Rows are points. Two turns around zero, p and q, are shown by what they do to some points. Write where each new point lands after one turn and then the other. Backwards means that the second turn is done in reverse. Each puzzle has new turns, and all numbers are rounded.
In the rows, zero is written as 128.

Turn p:
[119 111] => [145 137]
[163 125] => [101 150]
[111 117] => [148 127]
[107 107] => [157 133]
[140 181] => [88 91]
Turn q:
[146  91] => [ 89 114]
[138 159] => [158 115]
[100 134] => [137 155]
Where do these land?
q, then p: [132 116] => [140 123]
q, then p: [ 86 131] => [98 98]
p, then q: [167 137] => [147 163]

Turn p:
[135  95 116  99] => [120 166 133 104]
[116 179 146 149] => [149  77 132 148]
[146  99 129 159] => [ 97 137  97 138]
[131 149 109 118] => [157 133 129 133]
[ 93 152 136 153] => [126  97 149 161]
[147  95 132  90] => [119 158 128  84]
Turn q:
[137  94 111 153] => [128 169 127 150]
[142 116 136 121] => [125 142 129 112]
[107 152 126  89] => [124  88 102 112]
[149 144 101 101] => [ 85 118 115 120]
[104 134 166 176] => [178 123 167 146]
Where do these land?
p, then q: [ 94 130 140 121] => [159 133 138 110]
p, then q backwards: [107 156 115 130] => [109 138 137 157]
q, then p: [ 96 160 134 151] => [ 88 133  97 124]
q, then p: [155  89 122 167] => [156  75 123 142]
p, then q: [170 106 161  96] => [106 106  75 104]
p, then q: [147 106 117 133] => [115 106 121 145]
q, then p: [126 149 107  97] => [115 159 151 141]

Turn p:
[103  97 121 106 132 124 145 141] => [ 88 116 147 113 121 127 128 144]
[127 112 138 116 140 128  97  97] => [113 118 118 163 149 107 130 126]
[159 139 137 111  97 161  97 146] => [148 146 158 163 135 150  95 109]
[130 102 123 127 103 135 125 109] => [120 102 138 152 115 134 135 118]
[150 176  78 162 183 114 161 129] => [190 141 105  77 111  81 135 159]
[113  93 162 150 139 174 109  91] => [112  79 119 142 164 112 119  78]
[ 82 131 131 110 100 114 143 120] => [ 83 141 117 125  97 139 141 116]
[143 113 157 122 111 117 144 119] => [123 125 143 136 139 148 162 118]
[136 151 144 108 126 133 119 156] => [130 164 141 127 142 141 111 127]
[137 167  89 167 148  80 140 172] => [173 149  94  83 108 142 123 184]
Turn q:
[145 105 134 156 145 127 174 129] => [124  82 122 145 129 157 101 136]
[102 121 126 135 143 113 151 150] => [136 101 104 130 116 125 122 102]
[122  94 126  83 161 139 127 165] => [145 124 129  97 163 142 115  73]
[118 163 144 124 114 165 107  71] => [103 162 173 114  97 100 117 160]
[130 156 140 147 138 126  81 133] => [152 127 147 120 129  94 160 149]
[124 121 126  92 148  97 100 126] => [160 156 135 141 146 114 127  98]
[151 148 128 118 106 148 185 119] => [ 62 117 134 145 128 148 119 129]
[131  99  77 142 123 105 122 159] => [149 127  66 128 157 136 131 132]
[130 145 151 155  75 133 105 100] => [120 154 142 131  88 136 158 175]
Where do these land?
q, then p: [ 81 108 116 157 111 138 116 144] => [130 139 166 153  86 130 123 146]
q, then p: [141 145  61 111  80  81 168  82] => [156 126  47  95  80 125  77 133]
p, then q: [139 121 109 118 146 145 102 133] => [165 123 130 133 135 124 149 135]
p, then q: [162 130 133 130 140 101 126 138] => [117  93 134 128 154 131 137 121]
q, then p: [ 93 118 155 146 118 136 140 152] => [114 113 162 152 101 136 139 113]
p, then q: [153 115 135 139 164 154 130 115] => [161 120 144 157 148 138 111 118]
p, then q: [149 115 151 123 114 160 131 152] => [140 124 177 114 121 132 117 136]
q, then p backwards: [158 162 142 131 141 131 107 108] => [157 107 121  89 148 126 132 124]
q, then p: [ 66  88 162 126 119 134 109 136] => [142 148 171 183 103 132 144 101]
q, then p: [137 178 116  98 146 100 151 120] => [122 110  65 114 131 126 155 134]

Turn p:
[136 108 109 155 129 138 128 138 109 168  94] => [113 110 151 130 173 140 145 150 124 136 102]
[ 97 152 118 156  99 105 122 119 125 100 130] => [115 135 159 139  83 155 119 117 145 140 127]
[125 157 122 115 101  88  97 146 126 133 134] => [146 116 141 137  85 111 108 138 130 150  99]
[140  98 113 150 173 115 102 139 108 137 122] => [148 143 129 128 154 152 153 130  91 131  91]
[135 176 117 123  96 135 106 135 120 102 127] => [126  99 146 128  83 132  99 139 111 137 146]
[134  69 101 147 140 160  97 146 119 129 112] => [152 148 145 114 180 162 138 162 105 144 131]
[125  96 115 158 144 129 117 182 154 134 105] => [153 132 115 145 165 175 117 160 138 133 102]
[156  66 111 149 125 124 123 136 137 148 134] => [146 138 116 120 173 141 157 142 133 173 119]
[104 131 177  74 123 132 163  91 136 104 108] => [140 131 137 130 123  85 126  90 165  75 172]
[124 142 183  99 130 147 179 115 107 118 158] => [100 135 107 134 137  85 103  72 129 106 163]
[119 158 182 106 137 152 143  81 149 140 155] => [ 95 146  99 149 107  76 141 119 132  93 167]
[103 149 125  85 140 145 164 103 130 138 161] => [ 95 146 108  89 114  90 116 114 140  97 138]
[166 161  89 146 128  95 122 134 144 113 123] => [137  85 111 118  88 161 142 131 121 147 107]
Turn q:
[176  99 119 102 122 125 130 118 118 102 162] => [146 133 114 149 177 103 105 132 125 161 145]
[138 114 145 137  93 107 165 101 113 141 119] => [135 148  80 117 132 110 108 125 146  98 122]
[ 94 123  85 101 113  97  95 129 113 183 123] => [127 153 132  69 134 135 148 120  62 114 135]
[153 126  86  93 127 142 127 152  96 158 120] => [139 153 156 121 161 143  96 104  86 128 114]
[126 115 151 151 170 134 124 109 130 123 123] => [145 115 113 137 111 163 140 132 154 144 139]
[133 149 115 142 142 129  94 138 101 111 128] => [129 109 144 116 121 141 117 150 114 160 106]
[149 139 112 111 129 114 150 114 131  87 109] => [121  99 133 125 165 123 100 143 149 114 137]
[ 86 125 120 121 108 157 106 104 150  84 115] => [112 138 166 105 133 113 161 163 169 132 140]
[ 89 115 137 145 138 126 194 160  94 106 142] => [ 78 146  93 170 144 160 137 145 138 108  90]
[106 178  99 131 148 159 101 113 160 141 136] => [155  97 183 117 116 129 173 129 120 119 114]
[136 131 209 127 127 131 135 127 165 145 140] => [123 117 100 151  87 102 145  74 163 136 144]
[150 123 159 176 118 116 116 171 165 153 119] => [124 126 121 159  53 115 106 119 112 121 149]
Where do these land?
q, then p: [137 153  71 136 159 159 121 147 143 125 150] => [125 120 128 177 180 134 127  96 100 130 139]
q, then p: [120 130 139 137 105  96 127 145 110 111  84] => [152 154 155 117 107 121  95 157 137 123 127]
p, then q: [137 106 179 145 127  82 142 146 135 102 124] => [198 114 123 132 107 125 120 150 144 109 135]
p, then q: [130 109 159 134 123 116 117 176 128 135 119] => [160 112 134 130  91 152 106 138 118 139 137]
p, then q: [138 161  84  99 108 157 120 100 129 124 179] => [ 89 157 125  98 162  92 147 106  83 132 117]
q, then p: [128 158 108  99 153 158 157 125 108 135 145] => [129 119 128 143 157 144 165 116 115  83 142]
p, then q: [ 79 110 146 141 105 143 138  86 164 104 120] => [123  94 136 170 114  80 170 127 142 116 116]
p, then q: [157 152  79 101 155 122 133 118 144 158 142] => [ 91 155 142 112 176 137 105 125 110 105 147]
q, then p: [132 136 194 148 133 108  99 152 130 136  88] => [122 149 164 113 111  96 129 170 166 164 150]
q, then p: [138 157  97 177 137 139 142 135 126 167 161] => [135  77 160 142 156 158 132 103 109 150 144]
q, then p backwards: [120  77 148 116  81 142 150 104 145 120 108] => [ 82 100 154 103 122 148 150 104 162 130 152]
q, then p backwards: [103 125 100  96 148 121 105 118 100 141 147] => [155  90  96 145 149 138 122 120 102 130 132]
p, then q: [146  91 159 135 130 121 113 113 104 105  99] => [165 112  88 155 128 137 117 118 151 138 112]

Turn p:
[158 160 118 126 112  98 100 100 124 116 127 133 129 126] => [114 143 137  95 164 120 124 117 131 113 103 126 148 104]
[139 161 128 115 120 101 166  95 140  98 189 133 124 132] => [101 110 119 117 160 119  98 112 123 136  64 119 134 170]
[110 159 114 118 149 130 127  85 135 107 154 152 140  86] => [109  99 125 133 156  89 128  93 120 125 100 171 123 129]
[131 107 116 192 163 143 117 143 134 188  96 112 112 161] => [141 182 124 113  80 128 186 140 106 166 162 114 112 120]
[ 95 108 163 159 121 151  95 167 104 127 116 114 101 153] => [159 150 129 168 133 151 123 138 111 162 183 104 134 110]
[132 139 131 124 115 107 140 123 162 147 118 133  87 105] => [ 83 121 143 107 118 138 128 125 149 156 133 139 149 132]
[141 137 129 111 140  77 161  98 119  82 132 172 126 110] => [104 101 166 113 158 109 121 103 117  91 107 131 156 174]
[151 139 126 177 131 176 134 158 150 143  88 129 130 137] => [133 186 130 120 111 132 139 170 125 142 158 162 102 134]
[103 105 141 135 116 127 130 150 116 132 112  77 163 120] => [138 117 130 153 108 107 116 159 139 123 149  90  99 103]
[138  99 108 107 104 107 132  93 169  99 166 158 151 114] => [ 98  88 140 135 125 139 123 137 104  99  60 148 147 124]
[130 149  67 102 117 109 146 120 108  97 156 151 118 104] => [ 89 119 100 119 134 118  94  82 116  82 109 142 144 143]
[153 125 134 149 180 153  98 189 140 157 115 109 121 132] => [129 163  99 136 134 155 190 149 142 137 174 127  95 127]
[116 102 134  94 131 156 126 116 129 119 102  94 128 157] => [167 100 138 113 112 157 112 130 124 130 141 120  93 112]
[135  99 151 100 107 151 134 116  85 143 141 123 143 115] => [173  90 101 129 120 116 113 148 141 118 131 124 154 124]
[ 87 130 158 111 117 135 115 168 106 164 107 131 147 170] => [182 152 141 169 104 144 125 115 171 137 146 105 127 116]
Turn q:
[152 132 132 128  92 163 118 118 125 128 139 127 135 165] => [140 137 123 101 127  81 119 138 138 141 139 158 113 120]
[ 92 120 136 144 116  96 173 133 142 136 146 172 134 112] => [ 96 101 144 134 113 139  99 112 101 112 172  95 140 133]
[141 121 138 164 117 118  93 110 150 103 125  93 129 150] => [128 117  98  92 134 134 158 150 117 162 122 141 126  98]
[158 128 149  94 126 131 106 121 173 132 108 136 120 146] => [158 126 124 127 134 117 134 172 172 138 142 115 143 114]
[147 183  95 113 172 148 110 119 133 149 147 107 163 114] => [129 140 158 128 141 153 158 131 171 106 111 144  62 138]
[146 127 117 108 138 153 131  97 148  78 114 112 122 159] => [146 166 132 103 120 138 136 132 159 143 130 155 149  85]
[ 87 126 168 132 139 114 135 154 100 129 157 149 104 123] => [146 104 114 160 112 140 123 100  91 122 159 132 140 163]
[123 104  99 114 108 145  74 125 151 103 120 141 117 153] => [155 148 133  82  95 122 128 168 131 155 111 127 146 139]
[133 165 118  90 125 129 121 109 113 128 123  80 171  80] => [ 88 115 155 156 138 143 144 126 178 137  86 167 108 134]
[173 181  97 108 143 102 125 130  94 125 124 123 151 105] => [116 122 175 146 138 113 182 113 152  95  94 137 111 123]
[105  86 154 164 135 122 154 111  99 158 131 170  96 102] => [111 127 102 128 163 132  99 105  84 101 156 107 165 168]
[ 95  65 164 174 133 125 164 177 114 126 115 162 135 115] => [101 128  61 146  96 124  96  96  85 110 146  82 152 141]
[125 176 102 100 145 114 127 109 104 168 104 101 147 151] => [119 160 175 172 158 124 152 150 130 135 118 143  90 125]
[148  83 111 116 118 127 127 142 150 120 150 104 108 146] => [159 127 123 101 127 120 114 108 138 170 112 101 133 114]
[ 95 122 142 172 114 134 162 165 124 137 118 142  86  97] => [129 100 101 144 125 140  78 116  75  91 121 118 141 125]
Where do these land?
p, then q: [104 112 153 119  85 141 143 120 108 111 104 130 179 104] => [129  80  87 108 106 115 169 135 124 132 116  97 148 130]
q, then p: [128 158  87 148 113 120 131 153 164 141 161 119 115 139] => [133  89 115 107 146 155 125 147 136 138 173 120 159 122]
q, then p: [159 129 118 158 159  96 129 155 140 157 162  78 118 119] => [125  90 113  67 106 126 144 131 102 149 171 127 114 142]
p, then q backwards: [109 131 159  88 120 163 145  76 115 115 144 134 143 119] => [141 141 143 111  84 146 117 148 130 137 161 101  81 109]
q, then p: [ 93 117 139 122 122 147 191 107  82 111 109 148 122 133] => [147 148 137 158 169  77 126 100 111 129  93 142 141 101]
q, then p: [129 112 155  97 113 156 127 141  85 118 138 182 144 118] => [126 154 163 137 134 138 112 121 109 116  61 101 138 117]
q, then p: [152 131 105 154 143 135  97 145 160 197 117 109 110 147] => [105 136 101  90 143 163 149 119 137 126 190 101 105 145]
q, then p: [181 143 108 163 122  89  96 125 140 146 137 108 114 171] => [108  87 111  96 118 123 144 127 162 115 168  98 132 180]
p, then q backwards: [130 113 155 126 112 175 137 120 122  78 110 140 116 102] => [ 96 162 156 130  94 143 129 101 136 152 138 136  89 131]
p, then q: [133 151  91 126 142 100  84 162 132 147 130  71  98 153] => [135 124 163 130 158 186  86 121 142 132  97 174 107 126]
q, then p backwards: [105 104 157 146 128 110  92 136 150 135 142 139 115 148] => [141  90 146 142 142 151 143 129 108 137 142 103  97 134]
p, then q backwards: [ 99 166 114 143 172 146 156 105  99  90 114 139 169 107] => [153 157 128 134 103 158 141 144  67 174 163 139 128 149]
p, then q: [121 147 173  91 127 128 165 125 131 109  97 159 137 114] => [153 124  89 111 116 122 148 150 144 143 182 102 140 124]
p, then q: [138 116 101 130 121  92  99 117 140 150 129 135  99 100] => [ 77 131 143 145 111 151  98 117 141 138 132 138 130 146]
p, then q: [140  90 105 108 141 123 128 133 153 118 127 128 141 147] => [134 142 110 127 113 115  98 115 125 125 113 155 156 113]
